Each point is reached from the start by the listed moves, each made 0, 1 or 2 times, or once backwards (-1), plus a little noise. Say if it took an odd or an even number of moves. Then give how often each move was made.
In the rows, zero is written as 128.

Moves:
(1): [173 128 126 137 128 126]
(2): [133 157 127 126 136 135]
(3): [134 124 166 120 121 132]
Start: [150 127 131 145 128 124]
Points:
[107  93 171 128 115 123] -> odd (-1, -1, 1)
[236 158  90 171 142 125] -> even (2, 1, -1)
[154 157 132 142 137 132] -> odd (0, 1, 0)
[249 159 126 159 136 128] -> odd (2, 1, 0)
[100 130  96 144 134 126] -> even (-1, 0, -1)

Moves:
(1): [179 138 119 134 145 120 129 132 126]
(2): [119 180 121 117 128 132 128 130 128]
(3): [135 136 179 121 131 135 129 129 142]
(4): [129 141 133 175 118 128 112 125 131]
(5): [119 129 125 137 168 131 125 126 126]
(6): [145 125 121 122 123 179 116 136 125]
Start: [131 122 144 110 121 126 139 116 145]
Points:
[119  86 108 235 177 121 104 102 133] -> even (0, -1, -1, 2, 2, 0)
[198 108 249 168 177 129 121 120 174] -> even (1, -1, 2, 1, 1, 0)
[ 46  95 101  80 158  79 166 102 129] -> odd (-1, 0, -1, -1, 1, -1)

Moves:
(1): [156 128 132 124 124 125 137 134 125]
(2): [127 172 135 124 141 137 128 119 132]
(3): [126 125 160 127 132 124 130 126 124]
(4): [133 130 130 159 125 136 127 127 128]
(5): [137 119 126 132 164 115 125 122 133]
(6): [130 124 130 123 133 158 127 130 128]
(7): [120 125 123 129 133 124 168 123 125]
(8): [122 129 126 130 131 125 129 168 116]
(9): [126 119 134 125 125 120 133 139 176]
Start: [127 115 122 128 137 114 112 161 129]
Points:
[ 64  62 139 161 112 136 200 249 142] -> odd (-1, -1, 1, 1, -1, 1, 2, 2, 1)
[156  77 183 123 214  63 205 112 180] -> odd (1, 0, 2, 0, 2, 0, 2, -1, 1)
[ 84  63 159 104 150 126 186  99  80] -> even (-1, -1, 2, -1, 0, 1, 2, -1, -1)
[ 87 153 191 146 138 194 145 150 121] -> odd (-1, 1, 2, 1, -1, 2, 1, 0, 0)
[172 134  93 163 118 103  73 157  88] -> even (1, 0, -1, 1, 0, -1, -1, 0, -1)
[163  60 110 204 196 103  99 105  99] -> odd (0, -1, 0, 2, 2, 0, 0, -1, -1)

Moves:
(1): [157 118 129 131 117 123 122 131 120 125 132 125 120]
(2): [142 153 121 131 138 118 127 126 137 120 121 138 132]
(3): [133 130 152 126 131 125 120 124 123 127 120 128 131]
(4): [126 127 127 151 130 131 132 135 140 135 124 130 125]
(5): [144 124 125 122 159 130 115 130 129 135 125 126 121]
(6): [134 139 130 133 123 146 133 125 127 124 135 114 125]
(7): [131 124 127 124 126 134 152 119 143 134 106 130 129]
(8): [117 132 133 110 128 126 116 162 153 136 121 118 137]
(9): [124 121 127 130 126 133 119 111 148 127 134 130 128]
(10): [129 144 127 113 120 130 114 127 124 162 127 127 130]
(11): [133 134 136 117 140 113 132 128 127 131 149 132 122]
(12): [136 125 134 127 124 147 137 130 123 123 128 149 125]
Start: [113 115 144 128 113 126 131 143 131 137 132 127 127]
Points:
[157  80 147 110 138 105 134 217 195 150 163  69  97] -> even (2, -1, -1, 1, 1, 1, 1, 2, 0, -1, 2, -1)
[143 178 148  77 174 169  62 128 200 161  94 137 149] -> even (-1, 2, 1, -1, 2, 1, 0, 1, 2, 1, -1, 1)
[223 174 109  87 191  54 115 198 195 249  97 134 106] -> odd (2, 2, -1, 2, 2, -1, 2, 1, -1, 2, 2, -1)
[168  97 193 126 139  76  40 155 196 203 132 114 117] -> even (2, 0, 2, 2, 1, -1, 0, 1, 2, 1, 1, -1)

Moves:
(1): [139 145 134 131 124 131 121 119 123 132 127 132 128 125 114]
(2): [116 136 122 132 127 120 139 121 133 128 122 119 124 117 124]
(3): [130 116 140 136 131 124 127 122 126 121 127 139 123 127 131]
(4): [128 122 117 138 132 127 128 129 141 133 121 131 129 125 127]
(5): [125 125 130 127 138 130 129 123 127 129 126 129 136 124 130]
(6): [125 116 130 130 130 136 117 124 120 128 128 130 122 122 126]
(7): [136 121 132 123 126 131 135 122 125 132 124 124 123 133 124]
(8): [120 146 135 123 120 140 141 140 146 124 126 129 132 129 133]
(9): [122 125 127 116 128 125 121 129 142 125 124 128 130 131 129]
(10): [126 129 141 128 121 122 126 129 117 152 126 130 127 127 131]
(11): [124 133 125 130 137 124 131 127 135 135 142 123 121 127 119]
(12): [128 130 119 120 131 126 134 135 130 127 130 136 125 121 122]
(13): [126 129 123 119 114 127 134 127 146 124 141 128 144 116 131]
(14): [124 127 129 130 123 131 128 120 118 132 129 136 127 139 128]
Start: [115 129 126 138 124 142 125 131 154 124 136 133 128 116 122]
Points:
[125  97 115 117 108 142 118 116 134 167 160 120 103  98  88] -> odd (0, 0, -1, 0, -1, 2, 2, -1, 0, 1, 1, 1, 1, 0)
[126 168 122  94  96 152  93 128 178  92 160 161 144 122  98] -> even (2, -1, 0, -1, -1, 0, -1, 0, 2, -1, 0, 1, 1, 1)
[ 99 116 161 155 131 163 143  76 114 129 100 164  82 111  92] -> odd (1, 2, 2, 0, 1, 2, 2, 1, 0, 0, 0, 1, -1, 2)
[115 200 130 106 103 154 203 112 249  90 135 127 168  55  95] -> odd (2, 2, 1, 0, 2, -1, 2, 2, 0, -1, 0, 1, 2, -1)
[113 131 115 150 124 196 151 144 156 151 107 141 101 123 103] -> odd (0, 0, -1, 2, 0, 2, 2, 2, -1, 0, 0, 1, -1, 1)
[146 124 124 115 151 155  89 136  94 124 124 147 123 104  99] -> even (1, -1, -1, -1, 1, 1, 0, -1, 0, 0, -1, 2, -1, -1)
[ 73 156 106 117 106 133 182 160 237 160  79  98 110 132 126] -> even (-1, 2, -1, 2, -1, -1, 2, 2, 2, 1, 0, 0, -1, 0)

Moves:
(1): [131 126 128 124 129 129 132 120 123 115 125 138 127 142 117 122 123 116
 122 140]
(2): [118 121 130 126 139 139 137 127 120 137 136 122 128 141 143 139 136 131
 126 123]
(3): [120 123 141 119 126 140 129 115 127 112 106 135 133 126 123 117 146 115
 143 141]
(4): [133 128 118 130 119 124 129 123 115 135 130 126 135 115 127 117 138 122
 124 125]
(5): [132 126 129 128 135 119 137 132 122 133 120 126 120 129 132 132 122 118
 137 132]
(6): [117 124 120 132 113 145 130 137 114 125 108 125 136 125 131 151 113 123
 118 127]
(7): [119 127 126 120 132 121 135 141 129 123 134 129 144 130 137 126 132 126
 134 136]
(8): [139 128 133 130 138 135 127 137 129 116 126 122 132 119 123 128 129 130
 130 127]
(9): [132 146 134 133 125 139 131 128 134 127 128 129 118 131 133 132 135 129
 126 137]
(10): [127 124 150 123 118 128 119 121 124 143 129 130 143 132 127 141 133 128
 133 128]
(11): [124 132 121 127 131 130 125 123 136 127 137 133 127 123 133 133 129 121
 125 119]
(12): [141 123 128 143 131 124 124 127 129 135 127 162 130 122 129 134 124 134
 135 126]
(13): [121 128 121 133 133 120 122 112 126 116 131 127 136 128 134 133 116 133
 136 126]
(14): [117 127 134 138 122 132 129 124 137 136 142 128 121 121 127 126 123 113
 132 144]
(15): [125 124 137 132 124 123 119 128 126 120 116 127 118 133 138 131 125 123
 120 124]
(16): [122 119 126 141 136 118 146 125 146 132 123 125 142 125 113 126 134 129
 111 124]
(17): [126 116 118 135 125 131 115 126 146 130 117 119 124 125 149 133 137 118
 119 133]
(18): [135 115 133 123 120 133 137 123 128 125 135 120 127 127 133 123 122 123
 134 117]
(19): [122 136 121 132 109 120 129 137 127 123 132 127 118 136 121 138 134 131
 132 128]
(20): [117 127 131 119 132 132 133 123 126 122 127 129 114 113 130 141 127 138
 123 136]
Start: [137 143 132 135 132 123 131 160 125 122 130 123 131 133 121 137 140 135
 117 127]
Points:
[117  90 119 109 130 249 159 143  72  79  51  23 136  70 221 158 170  90
 140 148] -> odd (-1, 2, 2, 2, 1, 2, 0, 2, 1, -1, -1, -1, 1, 0, -1, -1, 2, 2, -1, 1)
[ 72 186 101 132  47  89 142 192  81 100  89 153 163 117 116 212 155 126
  66 119] -> odd (0, -1, 0, 2, 0, 2, 2, -1, 1, 1, 2, 0, 0, -1, 2, 1, -1, -1, 2, 1)
[159  66 134 150 158 117 143  85  49 100 104 191 152 196 161 166  55 107
 122  53] -> even (2, 2, 0, 0, 1, 1, -1, -1, -1, 0, 1, 2, 2, -1, 2, 0, -1, 2, -1, -1)
[159 174 186  61 126 167 144 179 107  75 148 149 125 121  88 155 140 177
 137 151] -> even (1, -1, 0, -1, -1, 0, 1, 1, 1, 1, 0, 0, -1, -1, -1, -1, -1, 1, 0, 2)
[109  96 118 138 155 154 182 174 153  85  23  54 166 128 124 165 206  90
 106 149] -> even (0, 1, 2, 0, 2, 1, 0, 2, 0, 0, 0, -1, 0, -1, -1, 2, 2, 0, 1, 0)
[199  38 108 172 142  80 175 105 180 138  55 178 157  91 113  23 188  28
 124 138] -> odd (1, -1, 2, 2, 2, -1, 0, -1, -1, -1, 0, 2, -1, 0, 0, 2, 2, 2, -1, -1)
[111  98  87 136 151 123 122  95  96 157 111 142 130  95 191 175 180 128
 119  80] -> odd (-1, 2, 1, 2, 1, 0, -1, -1, -1, 0, 2, 1, 1, -1, 0, 0, 1, 0, 0, 1)
[ 60  84 171 142 122 144 179 118 112  77  57  75 192  93 104 205 119  58
 100 228] -> even (2, 0, 1, 1, 2, 2, 1, 2, 0, 2, -1, -1, 2, 2, 0, 2, 1, 0, 0, 2)
[ 76 132 165  96 128 161 178  80  68  88  81 126 186  95  49 121 161  97
 109 216] -> odd (2, 0, 2, 2, 0, 1, 0, 0, 0, 1, -1, -1, 1, 1, -1, 1, -1, -1, -1, 2)
